Each row is a point. To make a cloud, some directions were put in groups of two or more. Within a group, all points are equally far from the middle, so they leave a hole (a ring in 2 directions, a hollow ball in 3). The other directions are filled evenly. Then the cloud was stretched, turned, moved and blurred a little. How many holes are there, and how many directions does each take, smallest first?
(in the rows, 128 means zero)

Cloud (22 x 3):
[[178  84  94]
 [135  84 176]
 [103 123  78]
 [ 86 145 156]
 [140  81 139]
 [164 149 108]
 [135  96 138]
 [128 185 186]
 [100 137 179]
 [148 160  84]
 [155 102 147]
 [149 102 161]
 [199 130 164]
 [139 111 168]
 [131 131 120]
 [119  93 155]
 [111 117 175]
 [140  66  83]
 [147 156 185]
 [144 136  96]
 [ 86 150 137]
 [120  81 158]]
Holes: 0

Cloud, 29 rows:
[[105 147 126 199]
 [116 115  68 111]
 [141 138 163  97]
 [ 50 101 136 114]
 [103 115  89  99]
 [119 173  95 168]
 [ 96 129 195 153]
 [143 105 145 153]
 [122 114 150 173]
 [160 156 114 172]
 [131  94  66 144]
 [129 118 169 155]
 [110  99  80 162]
 [132 154 119 187]
 [127 117  96 170]
 [172 147 165 134]
 [ 60 119 121 121]
 [141 114 163 143]
 [ 80 125  90 160]
 [102 165 108 124]
 [ 85  80 100 179]
 [130 172  86 148]
 [141 139 179 132]
 [121 103  70 148]
 [ 52 109  99 140]
 [156 164  96 167]
 [154 171  84 156]
 [ 75 151 109 141]
 [173 103 132 132]]
Holes: 1 (2)

Cloud, 48 rows:
[[114  71 102 148 166  45]
 [115  92  90 106 127  37]
 [132 149 206 134 126 131]
 [122  94  60 124 122  97]
 [177 138 153  89 127 164]
 [117 124  64 115 139 157]
 [152 130  33 147 125  93]
 [111 160 178 136 175 112]
 [140 122 160  88 109 129]
 [154 140 164 168 100 145]
 [149 129 169 174 111 158]
 [ 92  73  98 107 147  97]
 [107 139 104 110 126  93]
 [118 155  64 126 160 157]
 [172  59 104 132  79 125]
 [126  81 191 175  88  69]
 [107  54 146 143 140  98]
 [145 108 179 156 116 127]
 [128 170  43 146 169 141]
 [ 97 149  86 120 167 104]
 [ 91  80 107 104 148 120]
 [125 100 128 115  96  92]
 [119  95 151  96 171 140]
 [184 175 138 145 137 147]
 [119 149 143 126 177 148]
 [ 67  66 130 127 131  98]
 [ 96 130 123 128 172 111]
 [117 123 194 130  87 114]
 [112 102  87 132  93 142]
 [146  78  86 160 150 135]
 [148 140 173  86 125 119]
 [133 144 189 122 162 118]
 [186 144 158  96 148 180]
 [ 97 118  69 160 124 122]
 [123 103  92  92 110 155]
 [159 124 174 123 141  91]
 [114  85 121 147  84  50]
 [149 109  84  87 123 117]
 [143  75 181 147 113  97]
 [ 90  79  91 153 143  69]
 [133 129 104 130 171 163]
 [158 155 166 127 125 119]
 [107 140  86 147 172  99]
 [146 118 138  97 114  97]
 [128 117  81 155  94 103]
 [165 148 147  86 126 148]
 [116 135 118 109 186 126]
 [122  60 136 139 158  62]]
Holes: 1 (2)

Cloud (51 x 6):
[[111 106 144 182 139 127]
 [132 153 119 119 136 121]
 [113  64 121 113 148 147]
 [ 99 128 132 170 112 126]
 [155 126 108 122 150 136]
 [117 137 126 128  67  92]
 [155 126 127 108 117 166]
 [135 144  93 128 151  98]
 [144 114 154  86 193 126]
 [ 59  73 120 146  51 153]
 [117 116 139  90 140 134]
 [109 104 142 111  95 142]
 [143 128 120  77 129  96]
 [ 92 161 137 138  98 162]
 [193 125 137 101 158  95]
 [161 173 112 152 122 122]
 [ 82 142  81 112 116 132]
 [ 98 101 133 109 107 111]
 [136 130 123 102 164  81]
 [125  58 161  83 171 137]
 [102  67 150 177 132 164]
 [143 103 124 125 106 108]
 [167  93 132 142 116 175]
 [174 110  91  81 140  83]
 [130 115 191 102 204  84]
 [ 77 175 170 117 138  35]
 [180  55  90 132 106 203]
 [100 111 134 134  67 112]
 [187 103 140 143 162 133]
 [150 109 160 111 192  57]
 [124  96  98 134 131  79]
 [129 117 142 123  83 103]
 [190  76 145  86 153 133]
 [ 90 132  92 161  79 113]
 [161  79 166  72 143 103]
 [110  76 156 189 139 128]
 [167 145 159 126 201  71]
 [160 145 115 103 124 140]
 [130 151 125  96 157 155]
 [ 62  97 132 130  73 124]
 [136 143 126 101 167  86]
 [153 120 110 152 153 160]
 [146  59 118 128 149 148]
 [206  69 128  87 122 123]
 [133 165  77  68 116 112]
 [114  93 103 136 110 120]
 [ 92  57 131 124 146 134]
 [118 136 109 104 168  75]
 [ 76  93 151 136 110  97]
 [130 120 136 182 136 163]
 [221 116 145  74 183 106]]
Holes: 0

Cloud, 72 rows:
[[146 125 109 138 143 124 183  70]
 [108 114 171  94  78 139  65 127]
 [123 109 196  91 127 100 110 111]
 [117 134 203 128 121  75 119  50]
 [113 135 126 122  92 174 106 210]
 [ 97 165 162  97 107 107 114  48]
 [147 155  98 177 125 178 130 187]
 [103 142 186 140  85 129 152  62]
 [116 134  88 172  96 136 113 147]
 [131 123 129  69 140 152 148 135]
 [124 189  95 128 174 147 166 123]
 [109  77 147  73  70 126  90 137]
 [100 121 140 160 149 158 149 110]
 [151 168  97 136 126 152 123 198]
 [ 59 113 178 106  68 128  69 145]
 [120 152 105  76 103 130 149 163]
 [ 92 130 134  67 171 107 125 106]
 [157 188 125 153 113 117 187 107]
 [174 168 103 172 154 107 166 106]
 [ 95 122  80 145 138 164 112 155]
 [128 163 142 130 107  84 121  53]
 [ 86 119 100  73 124 123 140 191]
 [114  89  93 164 120 145 157 154]
 [141  98 110 121 167 154 158 114]
 [ 60 116 159 123  69 139 142 135]
 [151 170 111 116 123 127 107 166]
 [104 110 100  79 115 110 120 197]
 [114 179 137  94  86 116 143 118]
 [151 129 112  82 147 119 115 164]
 [ 97 153 162 158 117 134  70 151]
 [ 88 145 171 136  86 147  66 102]
 [122  88 106 122  85 147  88 140]
 [101 130 144 150  57 124  80 154]
 [133 174 103 146 150 159 182 179]
 [149 123 144 176  95 152 123 145]
 [122 137 110 142  82 163  85 186]
 [ 89 154 157 113 110 117  82 176]
 [ 77 108 101 101 145 150 123 202]
 [128 161 144 162  98 182 108 146]
 [123 127  92 120 152  89 159  86]
 [ 90 114 164 170 139 126 118 117]
 [129 144 181 177  92 122 120  62]
 [102 116 152 178  86 110  98 116]
 [ 91 149  73 129 126 166 151 169]
 [150 106 120  94 134 137  93 126]
 [ 92 138 180 156 123 121  89 159]
 [ 88  95 131  92 132 101 126  59]
 [112  61 115  73 125 140  87 148]
 [123 167 179 147 141  92 151  34]
 [ 83  87 124 108 143 156 114 198]
 [ 89 126 172  78 108  81  91  65]
 [102  80 121 113 112 143  65 164]
 [ 86 156 146 164 151 139 112 139]
 [154 150 154 143 115 156 116 101]
 [127 143 111 140 188 103 178 120]
 [119 123  57 104 135 127 166 172]
 [142 138  57 108 164 144 142 185]
 [100 131 174 121  55 127  84  84]
 [138 128 163 101 110  84 152 133]
 [ 94  80 116 117 112 138  70 151]
 [ 93  52 117  68 115 147  91 167]
 [154 146  81 102 135 123 117 148]
 [112  81 103 130  82 153 150 173]
 [ 68  68 127  85 131 143  93 141]
 [134 104 129 141 103 110 117  69]
 [107 108 130 128  55 140  86 178]
 [100 129 103  53 133 125 158 141]
 [124 169 127  86  90 122 136 136]
 [153 144 130 112 141 116 163 174]
 [135 161 124 187 119 182 142 143]
 [134 128  93 100 197 123 157 141]
 [114 118 141 115 168  82 169  78]]
Holes: 3 (2, 2, 4)

Cloud, 103 rows:
[[125 175 166 130  98 180 106 116 137]
 [165 150 172 158  58 178 102  96 104]
 [ 91 135 164 117  85  34 128 172 135]
 [130 129 191 133 123 100  85 110 148]
 [ 69 113 200 147  94 138 132  58 156]
 [107  97 131 143  99 106 160 131  94]
 [ 83 111 120  81 120 103 155 103 188]
 [ 98 148 202 159  59 115  68 135  68]
 [195 115 147 181  76  90  94  97 183]
 [150 106  71 133  85 169  99 152 106]
 [107 147  80  95  53 130 122 149 145]
 [118 135  87 149 125 150 118 129 166]
 [153 200  69 124 114 172  62 115 140]
 [ 96  97 159 133 150 183 126 142  98]
 [ 80 129  89  98 130 205 114 161 136]
 [135 157 113 149  70 181 126 128 146]
 [170 147 108 144 123 179  13  80 134]
 [ 68 154 178 121  90 119 112 110 187]
 [115 142 182 163 124 116 120 130 184]
 [138 107 126 105  76 149 100 118 100]
 [107 124 135 128  45  95 121 129 153]
 [ 95 120 160 151  86  61 120 149 105]
 [151 117 100 153 169 159 146 115 142]
 [ 87 100 153 119 131  52 149 166 133]
 [138 136 109 139 133 205  81 129 120]
 [135 115 126 137 169 116 134 126 108]
 [121 134 159 112  97 148  85 117 102]
 [107 126 170  97 157  91 122 131 135]
 [158  76 168 135 170 121 119 113 176]
 [ 75 159 126 114 117 166 120  90 129]
 [136 128 153 125  70 121 161  95 133]
 [110 151 140 153 133  74 131 198  98]
 [124 170 132 121  91 127  98  98 144]
 [ 78 197 111 160  97 124  63 146 145]
 [ 97 120 161 150  57  30 129 139 158]
 [ 68 123 149 160 133 159 104 103 147]
 [122 113 185 133 120  82 140  93 106]
 [119 115 150  96  87 130  65 141 142]
 [124 165 173 205  76 123 120 104 102]
 [148 111  98 139 118 197 107 107 121]
 [127 102 170 134 125 117 116 185 135]
 [ 73 131  76 107 125 110 155 162 146]
 [ 68 141 118  57 103 157 143 158 130]
 [177 137  76 182 112 147  98 115 150]
 [ 67  80 142  87 136 117 114  95 125]
 [131  94 169 143  87  44 132 138 127]
 [ 98 196 119 124  91 144 101 117 164]
 [114 133 143  92  98 142 112 164 145]
 [ 73 124 146 174 140 113 151 145 153]
 [101 165 173 117 104 105  74 126 113]
 [163 145  95 160 186 157 107 128 144]
 [126 166  96 172  95 171 102 159 155]
 [104 131 131  86 112  97  66 113 144]
 [155 118 137  82  77 100  84 106 176]
 [ 86 152 197 127 116 159  98  88  90]
 [113 175 141 143  89 144  96  91 132]
 [ 90  94 134  99 102 170  86 116 169]
 [158 175 119 194 122 144  67 148 143]
 [ 86 157  98 159 105 168 134 136 139]
 [139 123 162 121 112 116 162  79 100]
 [ 93 160  86 123 122 166 146 137 180]
 [102 149 180 103  95  95  96 141  67]
 [123 152  73 101 109 100 135 177 120]
 [132 112 108 137  91 104  95 127 170]
 [125 108 145  86 115 127 113 118 159]
 [122 153 112 157 149 132  66 126 140]
 [118 110 148 158 191 129 113 107 165]
 [101 149 106  99 162 161  91 126 158]
 [100  99 156 189 107 122 145 120 131]
 [123 115 126 157 116  84 159 147 145]
 [148 133 184 175 131  83  81 116 104]
 [123 186  65 184 151 173 124 165 160]
 [166 117 103 182 154 116  92 131 166]
 [135 101  82 100  54 142  80 145 174]
 [ 93 133 125 113  95 158 103 105  98]
 [105 127 120 184 107 112 187  98 123]
 [ 73 139 121  79 156 153 100 109 140]
 [116 144  84 108  98 126 101 127 106]
 [118 162 110  96 111  74 115 120 159]
 [ 87 131 147 134  68 101 153 139 150]
 [165 155 138 151 126  97  79 136 195]
 [131 177 138 115  65 137 118 103 156]
 [135 142 127 138  63 154 106 124 164]
 [ 71 138 162  67 145 107  97 116 156]
 [ 94 141 114 147 167 117 116 146 159]
 [ 73 166 126 126 138 154  61 119 188]
 [118 171  54 149  83 155 113 191 146]
 [146 149 123 129 110 111  58  77 144]
 [ 83 125  77 116  87 140 149 179 150]
 [142 143 132 208 131  87  97 127 156]
 [ 86 150 106 123  65 189 102 162 103]
 [119 106 147 125 162 131 149 152  94]
 [ 96 137 206 118  88 126  88 132  69]
 [162 157 162 177 151 108 130 104  84]
 [158 169 142 118  74  93 105 133 139]
 [ 76 132 135  94 154 134  69  62 166]
 [ 86 138 219 126  83 155 136  71 130]
 [149  99  98 108  70 132  83 132 165]
 [113 142 130 130 143 126 139 111 136]
 [ 70 182  91 146 110 129 107 186 147]
 [170 117 152 176 110 109 126 134 184]
 [ 76 116  83  96  63 123 135 153 142]
 [ 96 127  81 136 127 120 109 188 178]]
Holes: 0

Cloud (97 x 9):
[[143 117  90 160 122 189 111 111 134]
 [ 89 132  87 134 129 121 122  86  74]
 [152 145 106 151 111 183 115 152 134]
 [ 97 106  95 169  81 156 101 127 163]
 [ 91 141  89 159  88  48 154 145 125]
 [182  95 116 141 152 156  99 114 150]
 [154 126  71 100 165 108 137  84  95]
 [101 167  83 113  81 124 107 189 176]
 [101 153  99  85 120 110 114 169 148]
 [125 187 182 164 110  95 119  95  98]
 [101  86 153 122 140 115 135 139 172]
 [ 90 124  49 138 110  62  92 124 168]
 [156 131 124 169 164 125 117 179  85]
 [ 75  95  94 168 168 147 151 133 104]
 [142 177  60 116 101  70 138 146 160]
 [128 198 159 157 153 121 137 127 111]
 [112 154 107 150 109 160 141 139 164]
 [ 82  93 197 147 128 139 110 128 160]
 [134 102  58 131 148 134 155  78 109]
 [164  85  89 141  90 168  90 118 160]
 [152  73 142 100 153 179 102 162 140]
 [ 77  91 140 135 182 131 136 128 143]
 [ 81 159 162  82 136 121 162 104 114]
 [129 198 138 107 125  53 149 105 139]
 [ 92 153  98 109 121 173 111 118 122]
 [159 184 131 161  96 140  99 173 137]
 [110 179 112  82  92  70 118 107 142]
 [144 138 100  79 148 126 138 107 135]
 [ 89  83 140 127 160  87 122  97 135]
 [155  73  99 202 148 110 116 143 126]
 [109 147 171 115 186 133 129 128 115]
 [141 123 114 164 145 193 100 143 127]
 [154 133 105 201 108 135 136 149 154]
 [ 72 113 113 118  87  58 129 140 148]
 [123 129  37 156  86  72 128 123 179]
 [ 85 114  90 162 100  96 156  66 130]
 [128 155 131 109  93  48 142  86 158]
 [121 140  78 180 104 143 130 164 177]
 [143 209 184 123 110 130 141 104 163]
 [150  78  81 109 119 131  77  94 158]
 [108  86  84 152 151 163 137 109  91]
 [ 69  88  90 121  73  85 101 161 163]
 [156 119 177 105 110 124 148 108 104]
 [ 95 182 130 153 113  90  78 137 151]
 [142 158 184 113 131  67 123  74  95]
 [ 94 166 128 173 163 109 136 108  83]
 [101  99 111 130 121  73 179 110 139]
 [ 68 136 201  83 159 177 142  96 107]
 [107 125 128 149 134 191  62 148 127]
 [149 173  90  85 110  61  96  79 127]
 [ 68 125 139 136  96 130 158 155 149]
 [152 125 154 135 161 151  88 100  95]
 [154 175 189 166 115 104 131 158 146]
 [117 161 203 125  90  99 125  94 167]
 [ 60  92 113 116 151  95 135  71 117]
 [101 169  91 116 159 110 152  91 111]
 [106 105  58 126  70  72  83 143 163]
 [ 78 150 193 132  75 127 125 106 172]
 [123 129 132 169 133 180 143  94 130]
 [157 156 128  64  79 113  91 109 140]
 [119 128 119 115 124  74 174 125 144]
 [180 139 116 144 159 145 103 107  92]
 [122  72 174 159 163 143 108 132 139]
 [ 80 130 141 133 158 178 121 172 144]
 [ 84  87  79 159 131 150 107 111 106]
 [106 132  66 116 144 131 137 126 105]
 [127  88 147 121 144  95 104  70 116]
 [143 182 168 163  65 123  88 148 174]
 [137 159 126  83 125  76 115 123 126]
 [ 98 102  90 114  99 174 132 121 153]
 [142 116 151 144 141 114  88  89  87]
 [ 92  62  94 128  97 115 122  77 114]
 [179 168 179 144 137 161 136 113 128]
 [ 94 152 176 113 167 126 115  81 106]
 [ 87  95 182 125 123 102 134 139 168]
 [175 110 173 151 150 123 164  88 127]
 [100 104  63 141 115 148 113  71 122]
 [132  89 191 135 171 177 122  82 112]
 [158 158  70 135  90 121  65 160 120]
 [ 87 168 127 129 152  45 140 165 123]
 [111  75  90 122 168  78 139  59  84]
 [129 138 151 134 177 156 126 138 157]
 [133 119 140 157 132 119 103  72  71]
 [139 120  65 105 135 126 138 131 159]
 [121 142 151 101 195 111 159  81 103]
 [128 178 186 151 103 135 107 164 128]
 [117 149 152  88 131 114 126 167 159]
 [101 146  44 125 137 106 113  78 118]
 [ 60 118 176 154  67 139 113  95 128]
 [130  78 181 134 131 141 102  67 114]
 [ 74  88 120 114  94 101 154  86 143]
 [ 65  85 170 106 117 104 139  88 150]
 [ 93 185 107 139  90  75 148 127 123]
 [117 108 117 138 104 156  55 131 100]
 [145 127  72 105  81 106  41 163 136]
 [130 115 120 152  56 159 109 132 156]
 [179 107 131 182 136 129 132  93 136]]
Holes: 2 (3, 3)

Cloud, 88 rows:
[[168 143  94 175  98 146 153 101  96]
 [134 175 172  86 145 170 135 114 148]
 [173  72 121 128 108 157 128 113 128]
 [157 141 142 120 106 143  88  83 154]
 [ 86  65 142 160 150  98  96 144 122]
 [102  52 195 108 109  91  58  93 135]
 [101 133  82  94 129 152 162 142 102]
 [102  58 141 146 125  99 122  89  50]
 [166 103 170 133 127 123 112  36  84]
 [147 153 135 167 167  87 115 149 150]
 [ 71  97 165 102 100 136 124  66 100]
 [104 113 196 128 102  73 158 161 120]
 [135 192 136  99 165 167 113 134 163]
 [115 171 205 154 126 111 103 115 133]
 [144  77 101 150 164 139 135 126 174]
 [172 185 149 100 133 150  94 149 172]
 [105 143 162  90 119  90  53 127  98]
 [167 174 162 111 138  84 135  81 118]
 [113 131 162  99 141 154  83  87 169]
 [173 105 169 137 155 133 102 130 150]
 [168 108 168 161 121 150 107  70  88]
 [161  97 103 187 117 113 162 170 119]
 [ 96 106  92 115 129 113 150 163  61]
 [132  88 143 165 145 172  88  97 159]
 [144 136 152 133 168 114 147  67  96]
 [124 140 137 110 132  59 157 120  72]
 [117 122 127 125 135 126  20 112 131]
 [ 90 149 142 168 138 137 137 138 101]
 [125 125 202 126  87 109  62 139 172]
 [103  25 159 145 113  68  98 126 120]
 [137 153 102 155 123 185 145 137 127]
 [152 193 147 138  95 137 143 132 123]
 [ 85 132 135 149 114 144 156 179 148]
 [165  61 111 107 121  74 188 150 136]
 [136 121 156 111 164 124 116  93 194]
 [153  86 137 127  98 146 121 113  51]
 [148 128 124 108 150 124  45 157 129]
 [120 136 131 166 176 120 132 116 113]
 [128 204 134 142 119 151 121 147 119]
 [126 129 143 146  77 134 136 100 149]
 [137  52 129 164  95 111 144 190 150]
 [ 88 144 193 120 104 151  82 121 154]
 [158 144 158  92 123 122  46 162 119]
 [190 167 111 164 155 152 116 103 160]
 [177 177 149 162 117 154  82  79 154]
 [137 164 148  81 141 127 109  52 102]
 [155 148 111  84 139 114  71 137 115]
 [154 124 159 128 111 107  58  84 165]
 [152 169 196 145  98 120  51 131 146]
 [ 88 112 130 165 129 134 145 176 179]
 [148 115  71 114 161 149 124 141 155]
 [143 193  99 129 141 159 106 125  87]
 [143  98 119  78 116 111 140  87 126]
 [134 149 145 141  94  68 101 112 110]
 [139 141 151 154 170 134 106 121 205]
 [ 88 158 157 134 154 133  59 130 172]
 [112 143 164 164 161 137  72 143 143]
 [ 90  84 164  69  79  98 129 183  99]
 [159 166 184  86 119 152  75 117 113]
 [183 143 151 137 160 118  80 109 110]
 [124 128 197 153 124 140 123 150 145]
 [145 197 178 157 108 151  84 101 115]
 [117  55 143 119 154 142 127 127 133]
 [102 158 125  98 124 148  75 157 107]
 [104 141 174  90 110 132  74 190 152]
 [132  99  92 147 120  91 196 114 123]
 [171 138 103 124 101 147 171 159 155]
 [155 165 158 112 169 137  65 134 175]
 [163 181 112 157 144 168 100 153 124]
 [156 121 141 117 141 130 146 130 212]
 [120 109 115 163 146 130 152 204 152]
 [172 143 134 172 143  90 122 100  84]
 [159  78 130  78 126 106 162 116 165]
 [103 118 129 153 169 134  56 149 150]
 [127 125 161 122 102  59 102  69  76]
 [ 95 120 104 160 142 143  97 174 172]
 [130 115 170 118  78  94  89 143 159]
 [118  82  92  86 139  84 145 162  72]
 [165 156 112  95 129 140 160  69  63]
 [ 89  86 138 152  79 130  96 174 144]
 [134 148 110 164 141  84 168 166 148]
 [181 143 198 140 100 101  69  92 121]
 [139 147 126  84 115 108 159  86 124]
 [ 85 123 150  91  86  89 146 160 103]
 [120 115 138 167 122 115 158 147  72]
 [165 112  83 176 116 162 150 141 124]
 [149 165  92 127 123 166 171 102 109]
 [153 132  75 122 126 155 192 127 129]]
Holes: 1 (8)
